Each row of a before or after table is a point. One or more steps were done to the points. Then noise was added and the rows were shuffled. The steps act on columns, c1 being the first. Name the steps. A step turns or swaps two columns, mirrors them in a line or flattens them onto one, adds a multiple of one to another, or multiplies or shifts one. Angles are multiples of 10 degrees, from the lower column toward the higher: turns from -170 to 170, lines from 10 to 170 but not 90. Use the fewest steps. Two steps may share a column if one is a turn and the other turns, adds or multiplies; they go together, in the order done. Otherwise the lowest column goes first.

Before (10 x 2):
[[-10 -22]
 [ -6   1]
 [-10   3]
 [-20 -43]
 [-15  -7]
 [ 19  18]
 [-27 -34]
 [-17 -38]
 [ 60  13]
 [ 15 -22]]
After (10 x 2):
[[-21  -8]
 [-43 -22]
 [ -4 -14]
 [  1  -8]
 [-29 -34]
 [  2 -11]
 [-20  17]
 [-33 -17]
 [ 17  61]
 [ 19  19]]
Steps: swap c1 and c2

Before, 12 rows:
[[ 13 -38  -9]
 [-48 -60 -18]
 [ 34  16 -36]
 [  0 -21  16]
 [ 37 -43  11]
 [-39  -4  39]
 [ 17 -21   5]
 [-48  18  26]
 [  0  -3 -32]
 [-34  -9  56]
 [-42   9  38]
 [-32  -9 -12]]
After:
[[ -4   0   0]
 [ 16 -35   0]
 [-21  -1   0]
 [-38 -13  -1]
 [-59  48   0]
 [ 17  47   1]
 [ -4  39   1]
 [  9  42   0]
 [-42 -37  -1]
 [-22 -16   1]
 [ -9  33   0]
 [ -8  31  -1]]
Steps: turn c1 and c2 by -90 degrees; multiply c3 by 0

Before (9 x 4):
[[ -1 -29 -19 -10]
 [  6  28  44  16]
 [ 14  10   9  23]
 [-28  12  -8 -18]
 [ 20 -47   8   5]
 [ 17 -20  14  24]
 [ -4 -15 -15 -21]
 [-14  -7 -10 -24]
 [-28 -40 -18 -10]]
After (9 x 4):
[[ -1  21 -29 -24]
 [ 13  48  -9  13]
 [-17 -13  -4 -46]
 [ -9   6 -11 -57]
 [ 12  24   6  63]
 [ -2   9 -17 -55]
 [-18  32 -30 -23]
 [  4 -13  51  38]
 [  8  -5  13  59]]
Steps: multiply c1 by 0.7; mirror c2 and c3 in the line at 80 degrees; multiply c4 by 2.5

Before, 12 rows:
[[ 13   5 -14   9 -16  18  32   3]
 [  4  -4 -33  -7  13  -6  -8  45]
 [  2 -25  -2   6 -12 -14  -9  13]
 [ 22  41 -10  -8   7  -7  31  40]
 [  4  14  22  14  -8  28  -9 -32]
 [ 26  -2  14  18  15  10 -18  23]
 [ 21   7  18   5   6   8 -13   6]
 [ 23 -45   0  -2   9   9  23  -4]
 [ 35  -4 -10   2  11   3  19 -16]
 [ 31   2   6  -7  -2  -6  16   0]
 [-11  -8   1  17  15 -11  -1  -9]
 [-21   0  21  -3 -11  11 -18   0]]
After, 12 rows:
[[-26  19  12  15 -14   1  11  -2]
 [-18 -26   2   3  -2   9 -18   0]
 [ 13  16   7 -10 -15  -4  10  25]
 [-27 -24 -19  -2  15  -2 -17 -10]
 [ -3 -14  -2 -11 -21 -16 -26 -24]
 [ -7 -21  12  -4   8  -9   9  18]
 [ -6   2  33   3  18   9  24 -40]
 [ 12 -14 -22 -17 -10 -26  -2  33]
 [ 26 -52  34   3  10  11 -22 -32]
 [  0  16  -8  18  20  -7  -1   5]
 [-60  20  -4  -8  12  -4 -22  -6]
 [-18 -18  26   0  20 -20  14  10]]
Steps: multiply c2 by 1.3; turn c1 and c2 by -130 degrees; turn c3 and c8 by -70 degrees; turn c7 and c8 by -160 degrees; mirror c4 and c6 in the line at 150 degrees; multiply c5 by 1.3

Before, 12 rows:
[[-20  28   8   6  29 -20   4  16 -25]
 [ -2 -18 -26  -1 -21  11 -60   1 -20]
 [ 24 -20 -29  19 -23  10 -16 -21 -10]
 [-29  -8  -9   0  29  -1   4   4  23]
 [  6   1 -13  19  10  15 -24 -23  19]
 [ -9  11  -4  12  -2  -1   5  22  19]
 [ 22 -14 -27 -13  -4  -2 -35  -2  -9]
 [-15  -6  16   3  18 -21 -15  10 -32]
 [-23  11   8  -3   6   6   9   3 -16]
 [-11  16  21 -11  -6 -24  -2  -1 -17]
 [  5 -10   8  15  -2  19  -3  11  24]
 [-14 -12 -12  31  -4   2  -9  -5  36]]
After (12 x 9):
[[-30 -21 -28  18  25  10 -11  -5 -11]
 [ 18 -10 -11  -1 -37   1   1   0  24]
 [  5 -13 -13  32  -6   2  -6 -13  36]
 [-13 -14 -27 -13  15  -1 -26  12  -8]
 [  3 -18 -26  -2  16   9 -43 -15 -19]
 [  8  -9   9  16   9  19  -3   5  23]
 [  4  16  22 -12  -3 -23  -1 -12 -17]
 [ 21  29   5   6 -28 -21   0  11 -25]
 [ 13  11   9  -3 -17   7   6  -9 -15]
 [ 25  11  -3  12   2  -3   5   0  17]
 [ 17  -7  18   3 -19 -21  -9   6 -31]
 [-24   0 -13  20 -10  15 -16   2  17]]
Steps: turn c1 and c8 by -120 degrees; turn c5 and c8 by 140 degrees; multiply c7 by 0.7
